Each row of a before or after table is a point. The points were changed in one or more steps. Then noise was added and the rows were shuffled. The steps act on how far a point lies along the listed directions, d1 being the first. What was done? A step turns or swaps two directions, mirrors them in a line or flattens them onto one, adds a multiple of one to another, or multiplies one. Angles are multiples of 10 degrees, from the lower direction toward the higher: turns from -170 to 170, lines from 10 to 170 but not 90. Use the fewest steps. Two steps may share a direction if one is a turn and the other turns, adds or multiplies; they go together, in the order done. Otherwise the lowest direction goes first.

Directions:
(1): [-0.43  0.11]
(2): [0.11 0.43]
Before (12 x 2):
[[-0.16 -0.22]
 [ 0.13  0.04]
 [ 0.54  0.74]
 [ 0.47  0.34]
 [-0.29 -0.26]
 [ 0.47 -0.07]
 [ 0.13  0.17]
 [-0.34 -0.13]
 [-0.12 -0.44]
 [ 0.34  0.45]
 [ 0.12 -0.12]
 [-0.02  0.03]]
After (12 x 2):
[[ 0.01 -0.02]
 [-0.23  0.42]
 [-0.16 -0.34]
 [-0.37 -0.26]
 [ 0.10  0.16]
 [ 0.01 -0.36]
 [-0.04  0.17]
 [ 0.14  0.58]
 [ 0.50  0.75]
 [ 0.31  0.53]
 [-0.16  0.09]
 [-0.15 -0.23]]
Steps: mirror d1 and d2 in the line at 110 degrees

Directions:
(1): [-0.24 -0.10 -0.48]
(2): [-0.49  0.03  0.24]
(3): [-0.02  0.53 -0.10]
Before (9 x 3):
[[ 0.26 -0.05 -0.10]
 [ 0.41 -0.35  0.14]
 [-0.14 -0.18 -0.21]
 [ 0.25 -0.18  0.23]
 [ 0.44 -0.26  0.25]
 [ 0.48 -0.37 -0.30]
 [-0.17 -0.01  0.38]
 [ 0.39 -0.31 -0.20]
 [ 0.08 -0.06 -0.18]]
After (9 x 3):
[[ 0.24 -0.09  0.21]
 [-0.58 -0.30  0.16]
 [-0.35 -0.25  0.03]
 [-0.07  0.03  0.29]
 [-0.32  0.02  0.32]
 [-0.46 -0.18  0.60]
 [-0.54 -0.19  0.79]
 [ 0.16 -0.18 -0.52]
 [-0.50 -0.35  0.29]]
Steps: multiply d2 by 1.6; turn d1 and d2 by -160 degrees

Directions:
(1): [ 0.35 -0.30  0.50 -0.10 -0.24  0.25]
(2): [-0.08  0.50  0.24 -0.05  0.26  0.46]
(3): [-0.59 -0.33  0.28  0.20  0.11  0.07]
(4): [-0.12 -0.28 -0.33 -0.50  0.06  0.37]
(5): [-0.17  0.15  0.30 -0.54 -0.01 -0.40]
Before, 8 rows:
[[-0.47  0.10 -0.44 -0.48  0.37 -0.17]
 [ 0.02 -0.40 -0.08 -0.58  0.00 -0.20]
 [ 0.37  0.29 -0.23 -0.36 -0.02 -0.16]
 [ 0.06 -0.12 -0.08  0.67  0.10 -0.33]
 [ 0.02 -0.22 -0.05 -0.02 -0.08  0.18]
 [ 0.18 -0.47 -0.84 -0.11 -0.25 -0.49]
 [-0.32 -0.48 -0.32 -0.07  0.04 -0.12]
 [-0.54 -0.09  0.24 -0.27  0.28  0.05]]
After, 8 rows:
[[ 0.33  0.45 -0.03 -0.35  0.13 -0.20]
 [ 0.21 -0.06  0.25  0.01 -0.10 -0.66]
 [-0.45 -0.11  0.37  0.17  0.15 -0.27]
 [-0.05 -0.49 -0.56 -0.08  0.15  0.13]
 [ 0.31  0.02 -0.36  0.11 -0.11 -0.46]
 [-0.13 -0.41 -0.28  0.57 -0.22 -0.81]
 [ 0.23 -0.05  0.02  0.15 -0.13 -0.02]
 [-0.10  0.57 -0.15  0.02  0.26 -0.60]]
Steps: turn d3 and d4 by 160 degrees

Directions:
(1): [-0.05 -0.08  0.14  0.02  0.60 -0.44  0.40 -0.21]
(2): [-0.12  0.11  0.09 -0.19  0.16 -0.37 -0.32  0.67]
(3): [-0.28 -0.02 -0.18 -0.59  0.37  0.43 -0.06 -0.07]
(4): [-0.14  0.30  0.04 -0.49 -0.43 -0.39  0.11 -0.28]
(5): [-0.35 -0.05 -0.70  0.24  0.01 -0.26 -0.18 -0.13]
Before:
[[ 0.00 -0.04  0.16 -0.19  0.82 -0.01 -0.13  0.51]
 [ 0.18  0.09 -0.28  0.04 -0.54 -0.11 -0.14 -0.05]
 [-0.09 -0.19 -0.44  0.13 -0.09  0.07 -0.11 -0.04]
 [-0.08 -0.17  0.22 -0.01  0.36  0.03 -0.01  0.12]
 [-0.02 -0.28  0.00  0.12  0.56  0.19 -0.18  0.32]
 [ 0.03 -0.01 -0.05  0.35  0.08 -0.07 -0.24  0.38]
 [ 0.08 -0.09 -0.43  0.32 -0.19 -0.33 -0.12 -0.19]
 [ 0.07 -0.08  0.25  0.28  0.64  0.06  0.19  0.47]
 [ 0.10 -0.02 -0.25  0.25 -0.47  0.10  0.06 -0.30]
 [-0.16  0.01  0.08  0.02  0.64 -0.19  0.05  0.38]
 [ 0.01 -0.08 -0.16  0.27 -0.07 -0.16  0.00 -0.15]]
After, 11 rows:
[[-0.12 -0.15  0.24 -0.06  0.41 -0.07 -0.09  0.29]
 [-0.02 -0.01  0.31  0.17  0.75 -0.15  0.00  0.86]
 [-0.03  0.05  0.02  0.23  0.17 -0.29 -0.41  0.77]
 [-0.11  0.08  0.28 -0.40  1.00 -0.41 -0.48  1.21]
 [ 0.21 -0.10 -0.32  0.41 -0.59  0.37  0.29 -0.84]
 [ 0.17  0.08 -0.30  0.09 -0.57 -0.06 -0.09 -0.16]
 [-0.08 -0.24  0.03  0.04  0.62  0.03 -0.31  0.61]
 [ 0.05 -0.12 -0.17  0.30 -0.15 -0.06  0.07 -0.30]
 [-0.24  0.10  0.16 -0.14  0.76 -0.50 -0.22  0.92]
 [-0.07 -0.22 -0.45  0.18 -0.12  0.16 -0.05 -0.18]
 [ 0.09 -0.13 -0.46  0.36 -0.23 -0.24 -0.06 -0.34]]
Steps: multiply d2 by 2.5

Directions:
(1): [ 0.45 -0.13  0.01  0.35 -0.46  0.37  0.22  0.31 -0.20]
(2): [-0.08 -0.06  0.35  0.09  0.54  0.08 -0.09  0.41 -0.53]
(3): [-0.35  0.01 -0.68  0.09 -0.16 -0.03 -0.14  0.02 -0.50]
(4): [-0.26  0.30  0.47  0.17 -0.38 -0.29  0.21 -0.29 -0.34]
(5): [-0.07 -0.36  0.15 -0.06  0.03  0.56 -0.16 -0.60 -0.19]
(6): [ 0.20  0.71 -0.18  0.03  0.30  0.35  0.24 -0.20 -0.06]
Before:
[[-0.24  0.23 -0.62 -0.22  0.35 -0.28 -0.18  0.66 -0.06]
 [-0.12 -0.24 -0.23 -0.30  0.63 -0.16 -0.24  0.06  0.46]
 [ 0.07 -0.13 -0.08  0.14 -0.30  0.31  0.08 -0.16 -0.18]
 [-0.06  0.19  0.13 -0.02 -0.12 -0.27 -0.05 -0.26 -0.03]
 [ 0.50  0.21  0.09  0.11  0.01  0.42  0.17  0.03 -0.05]
 [ 0.12  0.18 -0.56 -0.12 -0.13  0.26  0.06  0.03  0.16]
 [ 0.22  0.15  0.19  0.14  0.02 -0.08  0.16  0.37 -0.14]
 [ 0.18 -0.01  0.08  0.05  0.25  0.61 -0.01  0.10 -0.53]
 [ 0.18 -0.34 -0.56 -0.04  0.17  0.48 -0.18  0.19  0.12]]
After:
[[ 0.16  0.15 -0.09  0.19 -0.35 -0.03  0.26  0.19 -0.05]
 [ 0.04  0.06 -0.78  0.00 -0.31  0.22  0.00  0.05 -0.04]
 [-0.67 -0.39 -1.50 -0.14  0.09  0.46 -0.58  0.08 -0.90]
 [ 0.21 -0.01  0.18  0.09 -0.06 -0.13  0.08  0.58 -0.19]
 [ 0.34 -0.26  0.69  0.02  0.16  0.27  0.06 -0.04  0.12]
 [ 0.13 -0.11 -0.77  0.06  0.03  0.08 -0.08  0.61  0.05]
 [ 0.69 -0.07  0.78 -0.02 -0.01  0.10  0.25  0.17  0.61]
 [-0.10  0.13 -0.03 -0.06 -0.11 -0.12 -0.09 -0.35 -0.16]
 [-0.23 -0.09 -0.57 -0.23  0.66 -0.19 -0.28  0.12  0.17]]
Steps: turn d1 and d3 by -20 degrees; multiply d3 by 3; flatten d2 and d6 onto the line at 160 degrees; mirror d4 and d5 in the line at 10 degrees

Directions:
(1): [ 0.43  0.10  0.01 -0.16  0.54  0.18  0.10  0.23 -0.30 -0.34  0.57  0.20]
(2): [ 0.09  0.16  0.38  0.56 -0.20  0.21 -0.29 -0.14 -0.64 -0.16 -0.06 -0.26]
(3): [ 0.17  0.00 -0.06  0.39 -0.36  0.50 -0.19  0.09  0.62 -0.05  0.43  0.08]
(4): [ 0.05 -0.45 -0.34  0.21 -0.07 -0.19  0.30 -0.67 -0.15  0.05  0.44 -0.12]
(5): [-0.30 -0.28 -0.12  0.13 -0.34 -0.10  0.44  0.57 -0.12 -0.55  0.03 -0.17]
Before (8 x 12):
[[ 0.23 -0.33 -0.33  0.58 -0.15  0.55 -0.01 -0.45  0.46  0.01  0.66  0.10]
 [ 0.04 -0.44 -0.10 -0.04  0.00 -0.38  0.19 -0.43 -0.55  0.06  0.22 -0.27]
 [ 0.58  0.08 -0.04 -0.38  1.04 -0.13  0.29 -0.29 -0.27  0.02  0.50  0.29]
 [ 0.06 -0.14 -0.07  0.06 -0.11 -0.09  0.03 -0.20 -0.10  0.08  0.04 -0.30]
 [ 0.01 -0.34 -0.30 -0.08  0.37  0.19  0.17  0.01 -0.15 -0.19  0.19  0.13]
 [ 0.55 -0.11 -0.40  0.09  0.27  0.58  0.18  0.05  0.30 -0.16  1.05  0.36]
 [-0.10 -0.26 -0.24 -0.16 -0.15 -0.61  0.21 -0.50  0.02  0.20 -0.02 -0.27]
 [ 0.07  0.17  0.26  0.20 -0.05 -0.10 -0.29 -0.53 -0.03  0.37 -0.12 -0.02]]
After (8 x 12):
[[-0.17 -0.43 -0.04 -0.10 -0.15 -0.37  0.35  0.18 -0.50 -0.25  0.06 -0.30]
 [ 0.44 -0.12 -0.39  0.15  0.13  0.57  0.28  0.34  0.21 -0.40  1.03  0.29]
 [ 0.44 -0.17 -0.17 -0.20  0.82 -0.22  0.60 -0.18 -0.43 -0.28  0.64  0.13]
 [-0.27 -0.26 -0.17 -0.09 -0.34 -0.59  0.34 -0.01 -0.06 -0.15 -0.14 -0.34]
 [ 0.03 -0.41 -0.35  0.62 -0.37  0.53  0.22  0.07  0.42 -0.39  0.61  0.01]
 [ 0.00 -0.15 -0.05  0.02 -0.19 -0.10  0.09  0.02 -0.08 -0.06 -0.02 -0.30]
 [-0.04 -0.29 -0.21 -0.08  0.33  0.23  0.15  0.25 -0.17 -0.30  0.08  0.14]
 [-0.05 -0.15  0.05  0.30 -0.19 -0.25  0.04 -0.55 -0.08  0.19  0.10 -0.10]]
Steps: multiply d2 by 0.7; turn d4 and d5 by 60 degrees

Directions:
(1): [-0.18  0.16 -0.42  0.26  0.24 -0.35 -0.09 -0.37 -0.36  0.15  0.53 -0.38
 -0.42 -0.05]
(2): [-0.30  0.07 -0.67 -0.13 -0.09 -0.30 -0.17  0.68  0.42  0.13  0.07  0.16
  0.01 -0.04]
Before:
[[-0.50 -0.05 -0.67 -0.10 -0.21 -0.34 -0.30  0.48  0.50  0.04  0.19  0.04
   0.07  0.11]
 [ 0.03  0.12 -0.05  0.16  0.07  0.26  0.15 -0.19 -0.05 -0.07  0.18  0.07
  -0.13  0.10]
 [-0.38 -0.04 -0.79  0.11  0.11 -0.66 -0.14  0.27  0.01  0.25  0.51 -0.16
  -0.19  0.10]
 [-0.06 -0.24  0.31  0.06  0.04  0.04  0.07 -0.02 -0.12 -0.20 -0.23 -0.04
   0.27 -0.10]
 [ 0.09 -0.03  0.42  0.31  0.20 -0.07 -0.05 -0.68 -0.56  0.10  0.39 -0.34
  -0.42 -0.11]
 [-0.29 -0.09 -0.70 -0.05 -0.11 -0.21 -0.26  0.79  0.38  0.26  0.17  0.34
   0.07 -0.05]
 [ 0.17 -0.13  0.07  0.25  0.30  0.06  0.06 -0.41 -0.33  0.22  0.44 -0.38
  -0.41  0.02]
 [-0.03  0.26 -0.24  0.35  0.50 -0.31  0.02 -0.58 -0.31  0.00  0.72 -0.46
  -0.47  0.18]
 [-0.06  0.02  0.28 -0.13 -0.26  0.01 -0.07 -0.06  0.03 -0.20 -0.29 -0.10
   0.14 -0.03]
 [-0.61  0.32 -0.69 -0.05  0.06 -0.29 -0.04  0.75  0.39  0.32  0.08  0.05
  -0.12 -0.01]
 [-0.31  0.01 -0.59 -0.27 -0.09 -0.13 -0.27  0.78  0.38  0.11 -0.24  0.08
  -0.02 -0.08]
 [-0.23  0.26 -0.37  0.54  0.27 -0.51  0.13 -0.72 -0.74  0.26  0.83 -0.57
  -0.67  0.02]
 [ 0.23 -0.15  0.46  0.31  0.12  0.13  0.05 -0.48 -0.49 -0.11  0.23 -0.15
  -0.16  0.02]
 [-0.19  0.29 -0.07 -0.23 -0.29  0.25 -0.01  0.53  0.49  0.19 -0.12  0.25
   0.12 -0.09]]
After (14 x 14):
[[-0.53  0.32 -1.07  0.37  0.11 -0.78 -0.06  0.12 -0.17  0.39  0.82 -0.31
  -0.57 -0.04]
 [ 0.26 -0.14  0.54  0.31  0.19  0.29  0.05 -0.76 -0.63  0.05  0.22 -0.14
  -0.09  0.02]
 [-0.10  0.03  0.19 -0.16 -0.29 -0.04 -0.09  0.09  0.11 -0.18 -0.29 -0.06
   0.17 -0.06]
 [-0.13 -0.09 -0.58  0.06  0.14 -0.18 -0.10  0.38  0.20  0.35  0.42 -0.12
  -0.29 -0.02]
 [-0.26  0.29 -0.77  0.17  0.38 -0.52 -0.11  0.10  0.11  0.09  0.71 -0.25
  -0.37  0.17]
 [ 0.00 -0.11  0.42  0.22  0.04  0.09 -0.03 -0.90 -0.40 -0.15  0.22 -0.38
  -0.08  0.16]
 [-0.17 -0.23  0.08  0.01 -0.03 -0.06  0.01  0.30  0.07 -0.14 -0.25  0.05
   0.29 -0.10]
 [-0.08  0.22  0.51  0.32  0.33  0.19  0.28 -0.77 -0.60  0.10  0.11 -0.40
  -0.28  0.06]
 [-0.20 -0.09 -0.48  0.02 -0.10 -0.22 -0.20  0.68  0.26  0.05  0.21  0.21
  -0.02 -0.03]
 [-0.36  0.03 -0.62  0.03 -0.05 -0.49 -0.29  0.61  0.30  0.29  0.38  0.07
  -0.27 -0.15]
 [-0.05 -0.08 -0.06  0.34  0.28 -0.37  0.03 -0.65 -0.57  0.13  0.53 -0.44
  -0.29  0.13]
 [-0.08  0.11 -0.28  0.08 -0.02  0.17  0.08  0.10  0.15 -0.06  0.19  0.15
  -0.09  0.08]
 [ 0.22 -0.08  0.55  0.08  0.18  0.32  0.02 -0.65 -0.55 -0.08 -0.21 -0.37
  -0.19  0.00]
 [ 0.14  0.23  0.64 -0.01 -0.13  0.52  0.17 -0.36 -0.11  0.07 -0.10 -0.02
   0.03 -0.06]]
Steps: mirror d1 and d2 in the line at 10 degrees

Directions:
(1): [ 0.47 -0.42  0.36 -0.28  0.20 -0.58  0.07 -0.08 -0.14 -0.30 -0.09 -0.14
  0.44 -0.06 -0.19  0.23  0.45  0.39]
(2): [-0.80  0.10  0.23 -0.47 -0.29 -0.10 -0.08 -0.21 -0.01  0.35 -0.12  0.07
  0.12 -0.40  0.27  0.30  0.47 -0.03]
Before, 8 rows:
[[-1.54  0.60 -0.35 -0.06 -0.58  0.76 -0.07 -0.22  0.22  0.61  0.00  0.12
  -0.62 -0.32  0.25  0.13 -0.12 -0.61]
 [ 0.35 -0.15 -0.17  0.15  0.29 -0.18  0.19 -0.26 -0.05 -0.13  0.04 -0.02
   0.05 -0.03 -0.32 -0.02  0.01  0.18]
 [ 0.59 -0.29  0.22 -0.05  0.12 -0.09  0.29  0.09 -0.19 -0.22  0.06 -0.19
   0.19 -0.08 -0.33 -0.02  0.09  0.30]
 [-0.97  0.39  0.01 -0.04 -0.47  0.31 -0.16 -0.12  0.09  0.46 -0.21  0.03
  -0.35 -0.21  0.10 -0.11  0.08 -0.38]
 [ 0.57 -0.32  0.20  0.32  0.20 -0.12  0.15  0.08 -0.02 -0.34  0.22 -0.01
   0.06  0.18 -0.29  0.10 -0.25  0.13]
 [-0.37  0.11  0.12 -0.53 -0.16 -0.28  0.02 -0.08  0.04  0.24 -0.02  0.03
   0.29 -0.48  0.43  0.35  0.12 -0.10]
 [-0.72  0.26 -0.06 -0.19 -0.29  0.38 -0.19 -0.25  0.26  0.48 -0.03  0.22
  -0.18 -0.21  0.40  0.20  0.13 -0.30]
 [ 0.55 -0.28  0.12 -0.14  0.23 -0.45  0.08 -0.11  0.15 -0.34 -0.02 -0.18
   0.45  0.14 -0.25  0.09  0.25  0.41]]
After:
[[ 0.95 -0.46  0.14  0.10  0.35 -0.26  0.00 -0.09  0.08 -0.36  0.01 -0.05
   0.23  0.27 -0.18  0.08  0.10  0.28]
 [ 0.87 -0.38  0.22  0.25  0.27 -0.39  0.06  0.05 -0.16 -0.47 -0.17 -0.29
   0.11  0.27 -0.57 -0.25  0.06  0.24]
 [-0.79  0.28 -0.03 -0.36 -0.30  0.02 -0.09 -0.22  0.31  0.37 -0.05  0.04
   0.12 -0.24  0.24  0.18  0.26 -0.06]
 [-0.53  0.21  0.09 -0.24 -0.32  0.34  0.18  0.00 -0.04  0.35  0.02  0.00
  -0.10 -0.37  0.06  0.05  0.11 -0.07]
 [-0.59  0.19  0.09  0.14 -0.27  0.34  0.02 -0.05  0.08  0.27  0.20  0.22
  -0.25 -0.13  0.10  0.19 -0.23 -0.22]
 [-0.41  0.17 -0.24  0.02 -0.03  0.13  0.09 -0.34  0.01  0.26  0.03  0.11
  -0.15 -0.25 -0.04  0.05  0.03 -0.09]
 [ 1.41 -0.61 -0.06  0.36  0.57 -0.34  0.30  0.04 -0.11 -0.93  0.04 -0.36
   0.14  0.49 -0.82 -0.02 -0.15  0.41]
 [ 0.40 -0.23  0.18 -0.43  0.13 -0.57  0.13 -0.02 -0.09 -0.15  0.03 -0.11
   0.46 -0.25  0.15  0.28  0.12  0.18]]
Steps: swap d1 and d2

Directions:
(1): [ 0.33 -0.24 -0.15  0.42  0.04  0.04  0.29 -0.44  0.03 -0.19 -0.72 -0.35
  0.21  0.00  0.05 -0.46 -0.03 -0.51  0.46 -0.08  0.21 -0.48  0.11  0.07]
(2): [ 0.25  0.00 -0.04 -0.16  0.29  0.24 -0.56 -0.36  0.06 -0.74 -0.27 -0.49
  0.33  0.12 -0.17  0.52  0.13  0.25 -0.25  0.14 -0.34  0.02  0.01 -0.36]
(3): [-0.22 -0.37  0.17 -0.29 -0.23 -0.32 -0.57  0.18 -0.04 -0.31 -0.20  0.31
  0.22  0.44 -0.08 -0.05  0.11 -0.40  0.07  0.65  0.36  0.14  0.03  0.57]
(4): [ 0.68  0.17 -0.13 -0.08  0.13  0.01  0.18  0.11  0.19 -0.24  0.14  0.25
 -0.17  0.00  0.28  0.47  0.38  0.02  0.00 -0.07  0.29 -0.42 -0.78  0.50]
Before:
[[-0.05 -0.08 -0.03 -0.28  0.04 -0.13 -0.77  0.03 -0.11 -0.49  0.22  0.11
   0.09  0.25 -0.24  0.70  0.17  0.33 -0.47  0.41 -0.04  0.44 -0.07  0.13]
 [ 0.06  0.34  0.05 -0.18 -0.01 -0.14  0.25  0.31  0.17  0.39  0.55  0.36
  -0.45 -0.22  0.18  0.10  0.06  0.05 -0.16 -0.08 -0.07 -0.16 -0.37  0.18]
 [-0.24  0.46  0.11 -0.12 -0.03 -0.20  0.44  0.59 -0.02  0.61  0.78  0.39
  -0.39 -0.36 -0.01 -0.09  0.02  0.39 -0.10 -0.35 -0.16  0.08  0.16 -0.17]
 [-0.19  0.27  0.15  0.07  0.13  0.27  0.01 -0.23 -0.08  0.00 -0.03 -0.46
   0.15 -0.21 -0.03 -0.04  0.03  0.35 -0.18 -0.06 -0.39  0.22  0.16 -0.63]
 [ 0.73 -0.15 -0.19  0.02 -0.03 -0.24  0.13 -0.13  0.09 -0.51 -0.36  0.22
  -0.04  0.29  0.31 -0.02  0.68 -0.51  0.27  0.22  0.57 -0.72 -0.81  0.95]
 [ 0.31  0.17  0.03  0.05  0.13 -0.02  0.09  0.09  0.24  0.17  0.27  0.18
  -0.16 -0.21  0.09  0.37  0.26  0.16  0.05 -0.04  0.03 -0.08 -0.32  0.08]
 [-0.37  0.40 -0.03 -0.03  0.21  0.04 -0.22  0.53  0.05  0.15  0.59 -0.02
  -0.17 -0.26 -0.06  0.01 -0.24  0.69 -0.45 -0.19 -0.55  0.31  0.19 -0.60]
 [ 0.00 -0.35  0.09 -0.15  0.00  0.00 -0.76 -0.50 -0.05 -0.87 -0.58 -0.33
   0.65  0.26 -0.14  0.29  0.17 -0.07 -0.20  0.40 -0.10  0.04  0.05 -0.01]
 [-0.09 -0.02  0.10 -0.29  0.03 -0.15 -0.49  0.07 -0.15 -0.29  0.28  0.20
  -0.04  0.14 -0.14  0.23 -0.10  0.29 -0.26  0.41 -0.10  0.31  0.07  0.08]
 [ 0.20 -0.19 -0.24  0.03 -0.11 -0.12 -0.29 -0.13  0.16 -0.32 -0.20 -0.14
   0.13  0.10 -0.15  0.18  0.26 -0.20 -0.11 -0.02 -0.01 -0.09  0.00  0.05]
 [-0.18 -0.35  0.01  0.45 -0.04  0.17  0.41 -0.39  0.15  0.05 -0.70 -0.35
   0.16  0.14 -0.19 -0.62 -0.05 -0.35  0.39  0.01  0.33 -0.48  0.13  0.24]]
After:
[[-0.21 -0.34  0.03  0.47 -0.07  0.14  0.48 -0.35  0.16  0.15 -0.68 -0.31
   0.10  0.08 -0.15 -0.68 -0.07 -0.39  0.43 -0.03  0.35 -0.46  0.14  0.25]
 [-0.02  0.02  0.09 -0.30  0.14 -0.09 -0.51  0.00 -0.14 -0.36  0.27  0.07
  -0.02  0.10 -0.14  0.33 -0.11  0.38 -0.32  0.34 -0.19  0.29  0.12 -0.06]
 [ 0.09 -0.03 -0.06 -0.29  0.19  0.02 -0.90 -0.11 -0.05 -0.73  0.15 -0.10
   0.18  0.21 -0.27  0.87  0.22  0.49 -0.57  0.38 -0.20  0.41 -0.05 -0.08]
 [ 0.16 -0.34  0.01 -0.18  0.22  0.19 -0.97 -0.72  0.00 -1.26 -0.72 -0.64
   0.81  0.24 -0.17  0.59  0.23  0.16 -0.34  0.34 -0.36  0.04  0.07 -0.31]
 [-0.22  0.24  0.13 -0.05  0.16  0.29 -0.19 -0.26 -0.07 -0.19 -0.13 -0.52
   0.25 -0.12 -0.07  0.03  0.06  0.36 -0.20  0.08 -0.43  0.24  0.18 -0.66]
 [ 0.30 -0.19 -0.26  0.01 -0.01 -0.03 -0.39 -0.19  0.17 -0.40 -0.21 -0.23
   0.19  0.10 -0.18  0.30  0.28 -0.14 -0.14 -0.04 -0.10 -0.09  0.00 -0.03]
 [-0.03  0.31  0.09 -0.19 -0.08 -0.23  0.33  0.44  0.11  0.54  0.56  0.50
  -0.50 -0.22  0.21 -0.04  0.02 -0.03 -0.08 -0.09  0.05 -0.16 -0.37  0.30]
 [-0.36  0.43  0.17 -0.12 -0.18 -0.35  0.57  0.75 -0.07  0.83  0.86  0.63
  -0.49 -0.35  0.02 -0.28  0.01  0.22  0.00 -0.29  0.02  0.06  0.18  0.05]
 [-0.37  0.33 -0.03 -0.10  0.20  0.01 -0.32  0.53  0.05  0.03  0.54 -0.01
  -0.10 -0.20 -0.08  0.03 -0.24  0.69 -0.46 -0.10 -0.48  0.29  0.16 -0.51]
 [ 0.78 -0.08 -0.21  0.07  0.01 -0.19  0.24 -0.15  0.11 -0.44 -0.31  0.21
  -0.09  0.22  0.33 -0.03  0.68 -0.45  0.27  0.16  0.53 -0.73 -0.82  0.89]
 [ 0.30  0.15  0.00  0.04  0.12 -0.03  0.08  0.12  0.26  0.17  0.25  0.23
  -0.17 -0.19  0.06  0.33  0.26  0.12  0.06 -0.03  0.05 -0.08 -0.33  0.11]]
Steps: multiply d2 by 1.6; multiply d3 by 0.7
